Every row gives one point. Each table stands for the endless flat space through its points: a line for two points, a plane for three, and so on. Write the one point that lies in both, or say that there is none.
In the rows, 128 means zero.

First (2 x 3):
[[134  98 131]
 [162 122 159]]
Second (2 x 3):
[[148  89 130]
 [148 124 155]]
They share: [148 110 145]

First (4 x 8):
[[103 104  82  92 143  73 168 157]
 [134 105 133 128 152 104 129 157]
 [128  72 112  89 122 101 129 154]
 [128  85 113 104 151  62 152 176]]
Second (3 x 8):
[[131 106 117 110 129  91 155 161]
 [127  96 105 108 135  81 167 157]
 [111  96 105 108 155 105 127 145]]
They share: [121 101 111 109 142  98 141 153]

First (6 x 11):
[[ 70 124 151 130 185 142 196  82 145 171 110]
 [ 61 151 100 113 144 128 159 136 184 139 115]
 [ 73 117 134 147 198 152 181  70 146 157 111]
 [100 107  94 141 155 122 153 114 151 130 111]
 [ 56 148  82 130 165 143 143 120 189 121 120]
 [ 95 128  61 154 160 160 146 134 144 112 100]]
Second (3 x 11):
[[ 97 100  85 194 117 119 136 139 151 147  81]
 [101 102  85 180 129 129 136 123 149 145  97]
 [ 99 113 103 145 165 139 154  89 156 149 107]]
They share: [ 97 112 103 152 159 134 154  97 157 150  99]

First (4 x 14):
[[179 125 167 167 157 120 188 139  88 134 121  69 113 113]
 [133  97 147 167 132 103 147 133 122 125 147 106 112 120]
 [133  88 131 170 137 107 154 158 119 120 136 108 116 123]
 [153 135 163 149 122 107 145 115 108 131 137  98  84 142]]
Second (5 x 14):
[[161 107 123 159 162 136 172 133 105 143 151  94  97 163]
 [165  99 139 183 125 122 168 156  95 148 144  92 107 138]
 [163 130 141 158 162 123 152 113 119 132 141  94 106 146]
 [127 120 175 154  94  80 139 134 119 113 124 105 105 102]
 [132  95 170 159 169  95 134 149  99  93 119 110  70 107]]
They share: [147 114 151 160 132 108 153 134 111 127 136  99 101 130]

First (6 x 20):
[[142 120 137 144 147 100 182 182 152 101  98 158  93 147 142 146 189 133
  109 153]
 [119 178 161 156  89 151 165 154 188 105 118 145  72 146 119 178 140 110
  103 135]
 [162 228 123 162 102 156 127 161 141 109  92 119 102 181 129 149 147 107
  131 138]
 [151 128 162 141 114 102 136 159 124 115 108 112 121 144 163 109 154 105
  106 151]
 [139 144 161 156 122 127 160 145 163 125 120 144  97 144 120 163 148 130
   95 140]
 [130 132 164 141 151 103 168 153 171 125 106 157  74 147 110 171 179 160
  105 163]]
Second (4 x 20):
[[150 134 181 180 121 109 169 192 152  92  77 148  66 155 119 153 173  90
   95 141]
 [139 151 169 159 109 125 161 171 150 107 100 143  84 154 133 146 153 103
  100 143]
 [131 162 161 146 101 134 158 157 146 115 115 141  96 157 142 144 141 113
  105 143]
 [125 174 165 142  92 143 160 156 135 119 118 147  96 168 147 140 130 112
  106 143]]
They share: [137 150 157 150 110 125 156 158 157 111 112 135  96 146 137 148 152 114
 104 143]

First (6 x 24):
[[135 158 136 173 148 146 142 178 150 122 126 158  84 121 129 117  87 122
  147  84 101 142 194 138]
 [ 91 121  86 156 119 163 120 108 148  88 104 169  67 134 116 167 130 149
  115  97  87 111 151 137]
 [109  87  89 113 182 118 109 162 208 168 155 171  77 158  85 131 139 144
  104 121 108 131 133 121]
 [135 134 106 131 146 120 110 142 162 126 130 154  94 153 103 143 139 148
  129 112 115 116 144 146]
 [136 162 102 143 172 128 109 134 109 149 125 163  94 118  72 171  96  95
   93  85 137  84 120 151]
 [143 158 108 153 148 136 112 146 134 126 116 166  82 131  97 147 105 116
  123  90 117 104 142 158]]
Second (4 x 24):
[[140 157 113 169 152 135 141 148 135 151 147 140 108 126  92 142 125 156
  156 111 124 114 181 150]
 [140 140 108 131 149 106  80 143 187 104 121 167 105 178 121 121 106 146
   95  80  82 140 134 163]
 [138 150 119 145 141 131 130 146 134 124 127 147  93 130 109 149 133 137
  145 110 127 109 163 139]
 [147 155  97 192 162 136 140 145 145 174 165 147 117 126  83 128 119 180
  155 105 112 116 195 162]]
They share: [138 149 117 143 144 125 119 146 147 121 127 150  98 142 110 142 125 140
 134 103 116 118 157 146]

First (6 x 24):
[[133 143 111 131 156 114  93 159 142 127 121 110 146 128 108  95 175 134
  133 118 131 105 101 123]
 [ 82 169 133 121 152 119 103 138  91 122 133 109 127 136  88 122 124 132
  106 126 121 109 143 128]
 [107 157 141 138 157 117 117 141 127 122 159 122 142 129 105 137 165 100
  122 109 138 116 121  96]
 [ 64 193 138 106  97 172  98 153 110 135 162  95 154 171  88 148 171  96
   88  99  98  91 112  63]
 [123 148 142 145 177 103 126 143 127 117 167 126 136 112 106 135 164 101
  133 106 140 128 123 104]
 [115 175 124  93 126 105  97 167 117 140 116  84 133 166  75 106 173 126
  116 119 105  84 138 131]]
Second (3 x 24):
[[111 147 123 127 168 122 117 154 110 123 160 115 145 123  90 118 163 131
  123 112 126 102 109  97]
 [115 140 129 128 175 117 125 153 105 131 167 123 145 122  82 114 165 137
  124 112 134  94 116  92]
 [122 157 138 117 194 121 112 155  82 157 174 152 160 136  59 125 146 125
  137  88 136  77 111  90]]
They share: no point

First (3 x 24):
[[ 86 142 137 174 115 141 174 112 131 149 163 154 158 109  90 150 137 130
  110  94 142 108  93 138]
 [ 88 150 145 166 121 133 168 114 133 142 156 156 163 110  91 152 142 125
  114 100 146 111 100 138]
 [106 130 129 186 119 133 174  92 147 121 163 126 130 109 102 126 129 146
  114 102 130 116 113 118]]
Second (4 x 24):
[[110 151 186 157 161 124 153 107 170 137 166 170 158  84 105 154 121 123
  141 120 160 132 121 104]
 [ 95 194 160 126 112 110 118 112 121 101 144 122 160 134  95 109 166 143
  100 135 129 107 130 154]
 [ 85 158 172 128 130 118 128 122 139 113 158 138 136 114 105 119 136 133
  112 135 121 127 122 124]
 [ 92 172 198 117 155 142 105 127 152 131 177 150 152  88 114 104 129 144
  122 155 133 129 126 129]]
They share: no point

First (6 x 24):
[[118 174 157  72 127 177 128 157 150 148  63 168 119 117 120  96 155 160
  125  71 127 166 162 137]
 [128 149 182 105 108 186 176 131 143 164  96 137  64 122 140  93 151 132
  117 129 164 147 115 144]
 [115 145 150  98  89 147 176 115 134 120  89 126  72 141 150 123 165 136
  141 128 130 163 152 122]
 [132 146 181 130  90 182 160 149 139 166  88 122  75 134 158 117 165 131
  128 110 152 148 140 163]
 [106 133 152  94  88 138 203  96 124 114 112 114  51 132 148 114 154 121
  133 166 141 156 122 101]
 [137 149 185 127  86 180 178 136 146 158  90 122  60 148 159 116 163 131
  137 123 159 148 141 159]]
Second (4 x 24):
[[ 99 169 153 105 112 153 147 141 126 128 117 125  75 103 147 127 173 104
  108 104 125 160 116 122]
 [101 179 153 119 128 155 131 141 130 126 129 133  67 113 149 125 183 100
  104 104 139 160 106 132]
 [100 138 153  90  90 146 173 155 114 135  89 105 103  90 130 114 142 122
  130 116 112 146 143  97]
 [113 145 146 131 129 147 143 170 117 130  99 109  97 105 114  96 152 121
  143 121 145 128 135 101]]
They share: [ 97 145 160  97 101 147 157 154 117 138 105 117 101 107 138 110 146 123
 121 123 129 150 133 113]

First (3 x 24):
[[105 164 168 160 151 125 104 170 142 151 151 110 122 105 118 102 129  98
  152 142 138 121 163 124]
 [113 151 142 142 156 108  96 136 143 154 171 106 134 115 126  93 125 109
  141 161 148 128 142 116]
 [105 154 150 144 155 115 100 144 144 149 169 102 130 111 120 100 125 102
  144 160 150 121 145 118]]
Second (6 x 24):
[[ 99 146 146 160 134 132  91 142 166 153 177  95 127  84  99  97 114 109
  149 182 148 155 142 113]
 [ 89 169 156 152 165 112 109 162 138 136 171 112 102 124 106 101 115 130
  138 142 143 130 143 133]
 [ 95 185 168 135 220  75 101 179  86 127 138 124 122 167 150 110 126 114
  158  81 133 103 177 158]
 [112 127 140 175 109 156 106 135 188 145 181  97 129  73  96  82 129 107
  153 200 164 159 139 115]
 [ 99 200 179 111 175  85  96 140  93 122 113  99 113 139 150 134 115 105
  161  94 131  89 181 140]
 [ 87 163 154 160 144 127 110 164 161 155 189 108  98 102  86  98 112 127
  123 172 142 134 126 112]]
They share: [105 159 159 152 153 120 102 157 143 150 160 106 126 108 119 101 127 100
 148 151 144 121 154 121]

First (5 x 24):
[[101 109 140 138  97 110 151 159 136 124 126 163  95 123 125 150 154 112
  156 118 125 132  88 187]
 [134  78 114 161 109 103 179 191 141 134 152 161  70 117 153 173 159  84
  121 117 136 106 116 167]
 [117  99 172 103  64 131 165 161 161 145 101 137  99 128 135 124 154 124
  153 108 136 135  76 191]
 [ 54 156 142 140 119 129 109 114 135 128 124 171 120 149  86 138 125 127
  189  99 131 158  81 187]
 [105 131  92 201 108 173 151 107 109 131 209 153 145 112  89 140 140  80
  171 126 126 117 134 111]]
Second (3 x 24):
[[105 102 128 165  90 139 166 131 136 136 157 151 113 124 112 151 148 101
  160 120 132 116 116 159]
 [ 91  89 138 182  84 130 177 110 130 130 167 149 121 131 103 161 144 102
  166 124 126 110 124 165]
 [126 111  92 143  78 177 160 138 166 159 121 161  94 103 108 157 175 117
  172 135 155  97 132 157]]
They share: [112 110 126 156  96 140 159 145 136 137 155 151 110 122 119 143 147  98
 154 115 133 123 108 155]
